Every row gives one point. The ring and each string are closed loops that go straight from each point to the next, and from the last back to the first. Before rounding, they use only three directions, however many columns there are. Count how often each string passes through the ring. Passing back the other way cancels.
In the rows, 128 means zero.

Ring (8 x 4):
[[166 107 185 110]
 [150 139 191  94]
 [104 167 173  93]
 [ 75 164 150 108]
 [ 61 132 112 141]
 [ 93  89  96 164]
 [135  66 118 161]
 [157  69 146 146]]
String (27 x 4):
[[172 132 165 104]
 [146 129 142 118]
 [121 119 181 113]
 [134 131 217  90]
 [131 134 227  86]
 [111 120 205 104]
 [129 126 166 113]
 [164 142 160 102]
 [185 147 172  91]
 [177 130 225  81]
 [157 113 214  97]
 [127 104 187 116]
 [140 112 162 120]
 [118  99 175 125]
 [149  71 207 122]
 [184  64 197 125]
 [195  75 170 127]
 [178 109 134 126]
 [151 113 137 127]
 [123  91 168 131]
 [134  66 194 133]
 [175  63 194 128]
 [207  75 188 119]
 [195  99 170 115]
 [185  93 201 108]
 [177 100 213 101]
 [194 126 184  96]]
Times through: 1

Ring (9 x 8):
[[150 154 187 128  96  82 117  67]
 [110 137 161 165 114  93 138  85]
 [ 71 121 129 177 120 112 162 110]
 [ 41 112  96 151 110 137 186 137]
 [ 50 112  99 115  96 140 177 151]
 [ 73 116 118  93  87 129 154 155]
 [134 133 171  70  75  97 105 135]
 [157 143 189  68  73  86  94 115]
 [171 159 199  88  79  78 100  75]]
String (29 x 8):
[[ 28 103  85 138 106 146 189 159]
 [  9 103  60 123 100 165 215 161]
 [ 18 104  67 112  95 162 206 164]
 [ 44 115  86  97  87 151 191 150]
 [ 78 126 118  96  86 131 165 130]
 [102 123 151 118  96 104 128 133]
 [106 129 151 114  94 105 133 122]
 [116 119 166  98  89  95 104 152]
 [145 125 186  56  71  87  78 161]
 [151 141 181  50  66  94  98 127]
 [135 143 166  75  75 101 122 108]
 [129 139 166  94  84  98 121 110]
 [157 138 198  89  83  76  83 121]
 [201 155 226  45  62  64  58 104]
 [181 157 203  46  62  81  87  95]
 [155 154 177  57  66  97 115  94]
 [131 139 167  90  82  98 120 111]
 [140 131 183  91  84  86  94 131]
 [155 128 196  57  71  80  70 155]
 [128 129 163  53  69 105 109 149]
 [106 118 146  57  72 114 119 168]
 [ 90 127 127  82  80 125 152 136]
 [ 91 128 132 102  88 120 152 125]
 [ 73 113 125 115  96 121 148 153]
 [ 45 103 101 123 100 136 167 169]
 [ 16 107  63 114  95 164 213 156]
 [ 33 118  76 114  94 157 208 135]
 [ 68 123 114 121  97 130 171 127]
 [ 74 115 129 136 105 116 149 141]]
Times through: 5
